Rows are points. Each copy is the shape, with its points in the same order, turned, moved and blurred by noise. Is it also mirrored, or only turned?

Shape (7 x 2):
[[-4, 1],
[13, 36],
[-38, -54],
[46, -17],
[75, 6],
[43, -39],
[-41, 9]]
Copy 1 (7 x 2):
[[-4, 2],
[-3, 37],
[-12, -63],
[48, 3],
[67, 37],
[57, -21],
[-42, -8]]
Copy 1 is: only turned
Copy 2 (7 x 2):
[[-16, 15],
[-2, 45],
[-60, -34],
[26, -16],
[63, 3],
[24, -40],
[-54, 24]]
Copy 2 is: only turned
Copy 3 (7 x 2):
[[1, 4],
[-28, -21],
[47, 50],
[33, -41],
[16, -75],
[52, -34],
[-16, 40]]
Copy 3 is: mirrored
Copy 4 (7 x 2):
[[11, 14],
[39, -10],
[-48, 49],
[40, 60],
[77, 48],
[32, 74],
[-17, -14]]
Copy 4 is: mirrored

Shape (8 x 4):
[[-24, 57, 29, 3],
[-4, -37, -87, -72],
[22, 49, -3, 25],
[12, -16, 38, -18],
[-1, -75, -19, -38],
[6, 37, -17, 32],
[-32, -30, -4, -52],
[-8, -32, -36, 26]]
Copy 1 (8 x 4):
[[-46, 30, 25, 11],
[-11, -20, -117, -43],
[8, 54, 5, 10],
[-9, -25, 20, -20],
[13, -78, -46, -13],
[1, 38, -7, 39],
[-46, -52, -36, -20],
[17, -24, -37, 34]]
Copy 1 is: only turned
Copy 2 (8 x 4):
[[-69, 10, 7, -29],
[64, -50, -74, -53],
[-58, -43, 6, 3],
[-8, -28, 38, -66],
[70, -34, 9, -63],
[-39, -31, 1, 13],
[29, -2, -16, -75],
[34, -23, 9, 6]]
Copy 2 is: mirrored

Shape (11 x 6):
[[31, -17, -15, -31, -24, 16],
[28, 4, -15, 43, -27, 5],
[-31, 57, 53, 7, -10, 61],
[-42, -38, -24, -16, -26, -36],
[8, -7, 34, 54, 29, 55],
[-31, 8, -34, -35, -46, 12],
[8, -27, -27, -28, 19, 60],
[-2, 22, -11, 3, -42, 34],
[-61, 71, 43, -27, -71, 16],
[16, 66, -23, -46, -24, -26],
[-32, -6, 58, 50, -71, 18]]
Copy 1 (11 x 6):
[[20, -9, 15, -59, -18, 23],
[32, 23, -14, 0, -32, 16],
[-28, 81, 66, -8, 14, 69],
[-41, -46, 13, -15, -50, -3],
[20, 29, 16, 27, 41, 56],
[-35, 4, 15, -54, -59, 41],
[-2, -15, -3, -64, 23, 65],
[-3, 37, 12, -36, -35, 43],
[-62, 74, 82, -25, -68, 39],
[-22, 54, 16, -79, -46, -25],
[3, 25, 67, 52, -53, 53]]
Copy 1 is: only turned
Copy 2 (11 x 6):
[[11, 13, 0, -49, -13, 27],
[42, 10, -14, 24, -2, 25],
[-18, 41, 71, 23, 35, 82],
[-10, -59, 11, -29, 18, -12],
[-22, 32, 16, 59, -29, 58],
[5, -21, 9, -49, 50, 36],
[-40, 18, -20, -41, -17, 53],
[23, 6, 12, -13, 32, 55],
[21, 0, 99, -17, 85, 60],
[32, 47, 24, -46, 61, -10],
[39, -41, 67, 44, 6, 60]]
Copy 2 is: mirrored
Copy 3 (11 x 6):
[[7, -21, -6, -55, -22, 16],
[-10, 38, 10, -10, -16, 29],
[38, -47, -3, 67, -22, 53],
[-47, -27, 8, -20, -43, -44],
[-3, -12, 40, 31, 40, 57],
[-21, -36, -35, -15, -61, 1],
[-18, -55, -20, -40, 21, 39],
[-1, -11, -17, 0, -43, 40],
[38, -46, -19, 64, -102, 11],
[51, 2, -58, -14, -42, -24],
[-11, -7, 65, 44, -70, 40]]
Copy 3 is: mirrored
Copy 4 (11 x 6):
[[39, 8, -21, -8, -3, 51],
[70, -31, 9, -2, -12, 14],
[-12, -33, 83, -38, -18, 61],
[-16, -14, -36, 25, -17, -22],
[28, -78, 40, -17, 36, 46],
[-6, 9, -25, -17, -57, 33],
[12, -34, -43, -33, 18, 80],
[29, -15, 17, -16, -38, 51],
[-41, 26, 81, -11, -71, 40],
[28, 64, 15, -51, -30, 0],
[14, -57, 79, 53, -42, 30]]
Copy 4 is: mirrored
